Rows are points. The points of each table are mixes of a few directions, plus a little noise. Count the directions of each table, and those that both share. Where both have some left over, give the other angles between the two spaces (their principal angles), to ten degrees, smallest first.
(in the rows, 128 means zero)

First (7 x 3):
[[129 139 137]
 [119   7  27]
 [130 153 148]
 [129 141 138]
 [128 143 140]
 [130 155 151]
 [130 158 153]]
Second (4 x 3):
[[124  74  83]
 [130 162 157]
 [125  85  92]
 [133 190 181]]
Directions: first 1, second 1, shared 1

First, 7 rows:
[[ 82 111 118 222 104  59 227 139]
 [120 126 127 141 124 121 141 131]
 [ 87 113 119 211 109  69 215 138]
 [180 150 140  22 156 206  15 114]
 [170 145 138  39 150 191  35 119]
 [117 124 127 146 123 114 147 131]
 [135 132 130 115 132 138 115 126]]
Second, 7 rows:
[[136 157 115 186 125 127 145 147]
 [124 120 130 104 125 131 121 123]
 [141 212  44 219  93 165 140 177]
 [154 113 178  82 164 136  85 107]
 [157  81 234 108 196  93 111  91]
 [141 178  78 155 109 165 116 154]
 [ 43  37 117  40  80  78 180  99]]
Directions: first 1, second 3, shared 1

First, 8 rows:
[[137  53 249 147 104  76 134  64 108 198 135 186]
 [119  67 234 145 116  92 128  72 102 191 127 169]
 [ 62 158  94 124 167 168  97 140 109 121 111  97]
 [184 179  44 109 113 151 157 187 161  58 136  96]
 [163 130 125 125 109 124 147 139 139 115 135 130]
 [144 159  41 121 140 124 117 155 165  97 138 119]
 [126 112 197 130 111 144 148 119  96 139 119 123]
 [ 91 168  42 122 166 147  93 149 144 107 125 105]]
Second (9 x 12):
[[100 130 128 125 106 141 121 161 130  97 121 126]
 [112  54 159 162 136  24  55  20 169 224 150 221]
 [159 135 139 135 142 134 120  65 123 166 122 121]
 [ 98 132 116 118 110 139 140 197 127  80 128 122]
 [ 88 125 114 118 108 130 139 211 131  74 132 130]
 [ 71 125 132 128  83 144 106 179 136  78 116 133]
 [221 163  94 106 201 140 214 135  96 145 147  81]
 [106 149 132 124  98 173 122 154 121  88 108 103]
 [196 139 138 136 169 128 134  31 117 196 127 115]]
Directions: first 3, second 3, shared 1; angles 60, 80

First, 11 rows:
[[138 148 141  91 165  65 178  98 133 140 116 151 161  97 114 106 159 101]
 [102  42 131 116 140 160  79 201 159 156  70 135 101 155 155  94 102 171]
 [ 93   7 132 108 145 172  61 230 174 169  46 141  92 165 168  79  94 185]
 [125 124 119 155 106 168  99 143 123 116 142 110 107 145 135 147 108 141]
 [134 150 130 125 133 110 149 109 123 124 136 131 141 119 122 129 140 115]
 [110  66 135 107 146 138 103 177 155 154  77 140 116 141 146  95 116 157]
 [129 135 130 119 136 115 137 120 130 130 126 134 136 120 123 124 135 123]
 [143 182 126 136 120 109 158  82 109 108 165 122 144 111 111 148 144 102]
 [159 243 113 182  78 135 157  45  76  73 228  97 136 115 100 199 138  88]
 [122 109 123 137 118 152 105 150 132 129 124 121 113 140 135 128 113 144]
 [153 211 128 133 125  88 183  58 101 103 179 127 159  98 101 152 158  85]]
Second, 8 rows:
[[138 118 142 176  85 203  97 135  92  91 172  93 146 141 133 180 103 142]
 [114  59 121 143 131 197 104 164 139  95 139 128 201 167 164 156  71 162]
 [128  88 146 131 120 125 102 140 113 148 108 133  78 114 127 108 153 146]
 [125 160 133  92 143  88 129 145 158 161  99  92 109 105 138 102 126 116]
 [151 195 149 107 139  62 177  82 111 141 132 121 128  80 100 117 176  87]
 [120 201 101 100 146  88 170 131 159 162  71 168  93 155  81  86 142  92]
 [128  37 145 158 122 200 109 145 100  88 155 149 195 150 147 161 104 163]
 [124 170  87 116 137  55 135  78 151 139 146 138  75 109 133 112 152 120]]
Directions: first 2, second 6, shared 2

First, 8 rows:
[[114 134 177 109 168 100 189 244  64  47   7 164 140 161  53  43 155 174
   64  95 210 204 175 156  95 165  48 184 140 120 131 133]
 [131 127 140 132 116 122  87  82  91 168 153 116 131 117 160 163 133  94
  132 137  93  89 120 140 120 101 143 135 106 104 121 101]
 [125 129 107 123 146 140 194 201 193  64  93 147 122 143  78  74 120 183
  125 115 183 191 138 107 144 172 109 111 164 169 141 173]
 [131 126 125 133 117 130 100  90 122 159 157 117 128 119 154 157 126 106
  140 137 100  99 118 129 130 110 147 123 117 119 125 116]
 [130 127 132 132 117 125  96  89 107 161 152 118 130 119 155 158 129 102
  134 136  99  97 119 134 124 107 143 130 113 113 123 109]
 [130 128 137 131 121 124 100  96 102 155 143 119 130 121 149 151 132 105
  130 133 104 101 122 137 122 110 138 134 113 112 123 110]
 [131 127 121 132 118 132 108  96 133 152 155 119 126 120 149 152 124 112
  141 136 104 105 118 125 132 115 146 119 121 124 126 121]
 [133 126  87 134 122 151 150 127 213 118 161 125 117 123 125 128 108 147
  158 134 131 140 113  97 158 144 152  86 150 163 136 161]]
Second:
[[117 132 160 116 153 110 164 199  84  78  52 149 135 149  82  76 146 156
   87 109 178 174 158 146 105 151  77 165 134 122 130 129]
 [128 128 128 129 128 128 128 129 128 127 127 128 128 129 128 128 129 129
  128 128 129 128 129 128 128 128 127 128 128 128 128 127]
 [143 122  79 147  91 155  73  18 195 204 244  95 116  96 199 208 101  86
  192 158  50  58  82 100 162  95 206  72 118 137 126 127]
 [127 129 132 127 131 126 132 137 123 122 120 130 130 130 122 121 131 131
  122 126 135 133 132 130 126 130 122 132 129 127 129 128]
 [127 129 135 125 135 124 136 146 118 116 109 133 129 134 117 115 132 135
  118 123 141 138 136 133 123 133 115 136 129 126 129 128]
 [127 128 130 128 130 127 131 133 124 124 124 130 129 130 124 125 129 130
  126 127 131 131 130 129 127 130 125 131 128 128 128 128]
 [137 124  97 139 105 144  95  63 169 173 198 108 121 109 171 176 112 103
  167 146  82  85 100 111 149 108 174  95 124 133 126 127]
 [140 124  89 144  98 148  85  43 180 188 219 103 118 103 183 191 107  95
  178 153  67  73  93 105 155 101 188  84 121 135 126 127]
 [118 131 161 116 152 110 164 199  84  78  52 149 135 149  82  75 145 155
   87 107 179 173 157 147 106 150  77 164 135 122 129 128]
 [125 130 136 125 134 123 136 145 117 116 110 134 130 133 117 116 132 136
  118 123 141 140 135 132 124 133 116 137 129 125 129 128]
 [119 132 159 116 152 111 163 198  86  80  55 149 136 148  85  78 146 155
   89 109 176 173 157 147 107 149  79 164 135 122 129 130]]
Directions: first 2, second 1, shared 1

First (9 x 32):
[[141 121 145  86 178 144 146 176 137 103 137 135 127 152 165 159 109 185
  158 148 166 139 107 176 173 170  87 123 139 175 165 111]
 [143 129 161  97 120 110  83 127 150  99 127 133 120 165  93 114 146 167
  114 136 159 113 142 155 141 132 109 151 160 149  89 119]
 [146 167 217 190 132 105  88 146 154 180 149 145 146 130 122 153 144 102
  140 112 132  96 152  71 144  90 163 167  97 123  57 103]
 [ 82 111  45 140 109 129 196  92 105 138 128 106 110  76 159 105  97  86
  138 125  88 154  99  89 110  93 162 103  94  72 201 144]
 [  7 194 125  99 153 173 155 108  69 138 160  42 155 136 138 160 148  98
  124 124 123 121  88 149  91 126  89  95 152 137 144 152]
 [216  76  65 124 106 127 125 121 120  94  88 175 131 126 119 105 117 137
  105 136  97 154 163 161 132 175 117 123 149 141 147 144]
 [ 99 134 123 177 123 164 133 128 106 180 115 118 139  90 118 138 146  72
  113 100 109 119 122 100  51 133 154  88  99 103 103 150]
 [107 136 195  87 157 130 101 163 162 115 141 120 110 163 118 140 139 187
  141 137 197 108 108 158 143 138 103 135 142 159 101 105]
 [211  85  75 152  75  70 125  90 147 105 107 178 114 113 119  78 104 117
  119 135  82 147 172  93 169  95 167 168 120  94 144 124]]
Second, 11 rows:
[[109  69 128  98 142 151 152 152 142 128 120 143  78 108 142 113 116 191
  165 130 204 109  62 193 119 154 142 105 110 126 181 122]
 [188 166  83 152 138 119 149 120  92 114 133 135 192 140 164 161 108  76
  115 139  31 175 189  94 177 140  97 143 144 153 145 136]
 [ 77 139 171  67 141 136  87 150 168 100 125  95 100 166  84 120 153 174
  100 134 185 125 120 133  92 133  91 108 155 145  69 119]
 [ 84 128 174 144 149 152 134 156 137 170 138 121 112 108 137 145 136 135
  154 114 176  99  84 131  99 126 151 110  95 120 123 120]
 [ 82 140 155 111 147 153 117 154 144 136 125 102 119 134 111 138 143 135
  112 121 156 129 116 114  81 137 112  95 126 133  92 128]
 [174 136  60 169  88 109 136  80  93 126 114 138 164 112 124 114 122  58
   96 123  33 156 183  85 128 114 140 139 133 105 131 152]
 [ 44 157 139 121 127 126 149 102 111 145 162  83 119 119 139 128 131 118
  151 125 144 106  85 126 129  83 143 134 119 104 152 127]
 [226 103  54  84  98  72 133  83 115  40 123 163 140 167 140  96  97 162
  125 167  79 162 175 176 236 137  94 187 185 154 190 127]
 [132 168 207 174 113 108  65 128 153 165 136 131 144 140  86 134 163  99
  107 109 129  96 164  74 108  92 152 156 119 120  27 117]
 [133 104 104 116 119 110 160 105 111 115 143 138 112 120 157 112 105 153
  168 140 141 116  96 174 180 116 144 155 127 121 200 124]
 [158  98 133 171 146 174 125 180 140 172  92 159 129  94 124 146 134 109
  113 105 131 136 133 108  56 176 143  74  91 128  97 137]]
Directions: first 6, second 6, shared 5; angles 50

First (8 x 32):
[[117 109 105 130 174 140 134 112 145 112 131 109 137 113 125 148 116 119
  110 133 139 184 104 133 137 110 128 118 167 115 138 148]
 [127 117 115 126 151 145 131 115 138 125 127 117 132 117 130 141 121 129
  118 136 137 164 115 123 129 116 130 124 142 113 135 139]
 [127 117 113 126 153 147 131 113 139 125 126 116 133 116 130 142 120 129
  117 137 138 168 113 122 129 115 130 124 143 111 136 140]
 [114 129 132 136 133  94 130 143 127 112 137 132 128 138 116 121 131 110
  132 110 117 107 130 154 139 135 123 123 150 155 122 126]
 [135 118 113 122 146 163 129 107 138 134 122 116 132 112 136 143 120 139
  116 145 143 173 115 108 123 114 132 127 128  99 138 139]
 [138 116 110 120 147 173 129 101 139 138 119 113 133 108 139 147 118 143
  114 150 146 183 112 101 120 110 134 128 125  90 140 141]
 [ 94 148 159 150 107  16 130 188 110  91 154 155 122 171  95  91 147  81
  153  71  86  19 154 204 154 163 112 122 162 220 103 105]
 [172 170 175 113  13 146 110 145  90 188 109 167 107 150 152  92 152 174
  164 141 117  25 181  79  93 161 136 158   7 120 113  84]]
Second, 9 rows:
[[122 109 145  94 130 141 136  94 179 158  98 131 131  97 148 145 101 131
  125 128 142 188 102  94 140 120 114 103 116 112 185 138]
 [138 128 121 145 140 137 121 147 106 111 138 126 121 149 110 125 143 126
  132 131 134 110 146 155 126 131 128 155 140 121  83 138]
 [179  66  72 133 144 222 121 131 140 154 101 110 122 105 129 165 119 122
  137 170 160 186 140 102  92 154 102 161 107  14 102 151]
 [ 81 149 150 102  95  57 148  94 156 144 133 135 154  87 168 120 105 120
  111 104  92 134  86  87 133 118 145  49 121 204 236  87]
 [132 174 178 114  63 117 123 123 111 156 121 152 121 142 147  99 138 166
  137 126 118  73 142  98 124 128 145 131  67 158 142 100]
 [148 131 104 159 134 146 117 159  88 109 145 123 120 153 110 121 151 126
  135 137 130  95 156 154 114 140 132 162 135 110  66 132]
 [118 101 125 116 160 129 135 114 163 125 117 121 131 112 124 145 110 115
  121 123 139 180 106 132 144 120 115 115 154 117 150 148]
 [103 138 146 131 157  93 133 132 133  99 140 127 130 142 110 122 129 119
  120 107 125 127 117 166 158 111 129 121 169 167 122 141]
 [131 152 115 162 127 113 117 161  74  98 162 126 121 162 108 109 158 127
  131 126 114  65 154 164 120 136 144 152 140 151  70 120]]
Directions: first 2, second 4, shared 1; angles 30
